Rows are points. The points of each table are mixes of a few directions, plus a little noise. How many directions does each table use, and how many do they share? Where both have some left over, give the other angles between the two spaces (their principal angles), to ten degrees, smallest first.

First, 4 rows:
[[-0.26  0.39  1.07]
 [-2.02 -2.80  1.09]
 [ 0.28 -0.91 -1.64]
 [ 2.06  3.36 -0.57]]
Second, 6 rows:
[[-0.04  0.43 -2.81]
 [-0.66  0.04  4.86]
 [ 0.01 -0.39  2.58]
 [ 0.99 -0.73 -2.52]
 [-0.69  0.87 -0.74]
 [ 0.39 -0.23 -1.37]]
Directions: first 2, second 2, shared 1; angles 70

First (8 x 6):
[[-0.43 -0.48  0.97 -0.14  1.54 -0.31]
 [ 3.11 -0.96 -1.31  1.66 -1.07 -0.41]
 [-2.07  0.63  0.73 -1.14  0.59  0.31]
 [ 2.75 -0.16 -3.37  0.64 -3.72  0.23]
 [ 0.27 -1.82  0.63 -0.11  2.47 -0.71]
 [ 0.54  1.59  1.22  1.56 -0.67  0.22]
 [-4.68  0.73 -1.47 -4.20 -0.83  1.11]
 [ 0.57  0.52  2.59  1.81  1.60 -0.37]]
Second:
[[ 0.58  0.89  0.28  0.56  0.53  1.75]
 [ 0.22  0.34  0.11  0.22  0.20  0.68]
 [ 1.26  1.95  0.62  1.22  1.15  3.83]
 [-1.90 -2.92 -0.93 -1.84 -1.73 -5.76]
 [ 0.74  1.14  0.36  0.72  0.67  2.24]
 [-0.91 -1.40 -0.44 -0.88 -0.83 -2.74]]
Directions: first 3, second 1, shared 0; angles 60

First, 9 rows:
[[-0.15 -3.31  1.00 -0.28 -3.13 -1.01 -0.27  3.27  1.24  0.24  4.07]
 [ 0.02  1.57 -0.46  0.16  1.45  0.46  0.16 -1.50 -0.60 -0.03 -1.94]
 [ 0.04  1.22 -0.35  0.15  1.17  0.39  0.11 -1.23 -0.48 -0.08 -1.52]
 [ 0.13  3.10 -0.97  0.24  2.96  0.96  0.26 -3.10 -1.21 -0.26 -3.85]
 [ 0.06  1.77 -0.53  0.14  1.64  0.53  0.17 -1.74 -0.66 -0.17 -2.20]
 [-0.15 -4.70  1.43 -0.40 -4.41 -1.47 -0.36  4.70  1.74  0.36  5.74]
 [-0.06 -1.57  0.51 -0.16 -1.56 -0.56 -0.08  1.56  0.57  0.15  1.96]
 [ 0.02 -0.61  0.16 -0.07 -0.57 -0.18 -0.05  0.59  0.22  0.01  0.73]
 [ 0.04  2.50 -0.75  0.22  2.34  0.78  0.16 -2.46 -0.96 -0.17 -3.11]]
Second, 8 rows:
[[-2.01  0.39  0.69 -1.12  0.98  0.12  2.53 -2.33 -0.19 -1.64 -1.40]
 [-0.31  0.19  1.66 -1.86  0.46 -0.75  0.96  1.34  1.22 -1.52 -0.16]
 [ 1.05  0.75  0.99 -1.09  0.44 -1.11 -0.65  1.80 -1.14  0.39 -0.39]
 [ 2.91  0.93 -0.99  0.81  0.56  1.04 -6.21  4.34 -0.56 -0.83 -0.73]
 [-1.06 -0.24  0.99 -1.06  0.20 -0.22  1.84 -0.41  1.64 -1.19  0.12]
 [-0.22  0.45 -0.83  1.04  0.01 -0.14  2.66 -3.08  0.86  2.32  0.21]
 [-2.74 -1.77  0.32 -0.52 -0.96  0.04  0.69 -1.24 -3.92 -1.44 -0.04]
 [ 2.34 -0.66 -2.99  3.75 -1.75  0.90 -1.78 -0.41  2.08  3.97  2.37]]
Directions: first 1, second 5, shared 1

First:
[[ 0.98  0.30 -1.38  0.55  0.26  0.12  0.01 -1.05  1.13 -1.39 -1.60  2.07
   0.95  1.19 -0.11 -0.47 -0.98  1.20]
 [ 0.74  0.43  1.10  3.34  1.24  0.48 -2.25 -0.80  1.52 -2.98 -2.41  2.27
   1.98  0.56 -0.58  1.21 -1.87  0.69]
 [-0.98  0.96  2.97 -0.14 -0.59 -1.41 -1.96  1.28 -1.74  0.33  2.38 -4.58
  -1.79 -3.20 -1.17  1.52  1.24 -2.77]
 [-2.50  0.27  3.02  1.00 -0.06  0.44 -1.81  0.66 -1.32  1.34  1.61 -2.83
  -0.60 -2.04  0.49  1.08  1.45 -1.36]
 [-0.27  0.03 -2.61 -2.01 -0.79  0.27  2.04 -0.67  0.09  1.49  0.26  0.63
  -0.27  1.00  0.96 -1.68  0.69  1.14]
 [ 0.47 -1.64 -0.67 -0.05  0.69  0.83  1.62  0.24  0.37  0.78 -0.36  2.17
   0.65  1.59  0.65 -0.61 -0.42  0.89]
 [ 3.09  1.52 -5.47 -5.38 -2.28 -2.66  3.25 -0.70  0.28 -0.34  0.37 -0.72
  -2.00  0.62 -1.50 -2.42 -0.03  0.32]
 [-0.63 -3.35  0.13 -0.46  0.95  1.81  2.97  1.38 -0.54  3.19  0.92  1.93
   0.40  1.70  1.79 -0.86  0.53  0.66]
 [-3.29 -0.44  5.30  3.80  1.22  1.53 -3.32  0.77 -1.13  0.75  0.91 -1.90
   0.60 -2.05  0.95  2.36  0.94 -1.34]
 [ 3.58  1.77 -0.93 -0.36 -0.46 -2.80 -1.09 -0.17  1.12 -4.16 -1.21 -0.43
  -0.37 -0.57 -2.99  0.77 -1.96 -0.97]
 [-1.28  0.11 -1.38 -0.14 -0.14  1.24  0.62 -1.06  0.39  1.08 -0.62  1.29
   0.63  1.08  1.42 -1.05  0.52  1.59]]
Second, 8 rows:
[[ 1.63 -0.42 -2.08 -3.11 -0.42 -1.13  0.15  2.13 -2.38 -0.72  1.94 -1.26
  -1.78 -0.08  1.56 -0.20 -0.69 -1.33]
 [ 1.47 -2.69  1.34 -0.04  1.17 -0.19  0.30  2.61 -1.09  0.10  1.64 -0.14
  -0.25  0.22  0.45  1.30 -0.72 -1.58]
 [-1.08  1.09  1.40  1.49  0.26  1.29 -1.59 -1.86  2.75  2.51 -0.82  0.49
   1.70  0.28 -0.16 -1.06  2.12  0.25]
 [ 2.66  1.62 -0.64 -2.13 -0.81 -2.22  0.46  0.80  0.10 -0.90  0.04 -0.89
  -1.70 -0.85 -2.25 -1.03 -0.26 -1.42]
 [ 3.09  1.72 -1.72 -1.93  0.12 -0.87 -1.55  1.08  0.01 -1.48 -0.63  1.26
  -0.72  0.54  0.59 -1.70 -1.05 -1.07]
 [-0.51  3.24  0.74  0.04 -0.28  0.14  0.00  0.12 -0.71 -0.57 -2.43  1.62
  -1.43 -1.02 -0.87 -2.44 -0.48  0.37]
 [-1.07 -5.70 -0.43  2.25  0.83  0.47  1.56 -0.55 -0.05 -1.12  2.12 -1.12
   2.40  1.42  0.87  5.06 -1.04  1.34]
 [-6.22  1.13  1.36  3.50 -0.79  2.54  0.68 -4.32  1.35  2.18 -1.88 -0.05
   1.77 -0.52 -0.25  0.06  2.15  3.47]]
Directions: first 4, second 6, shared 3; angles 70
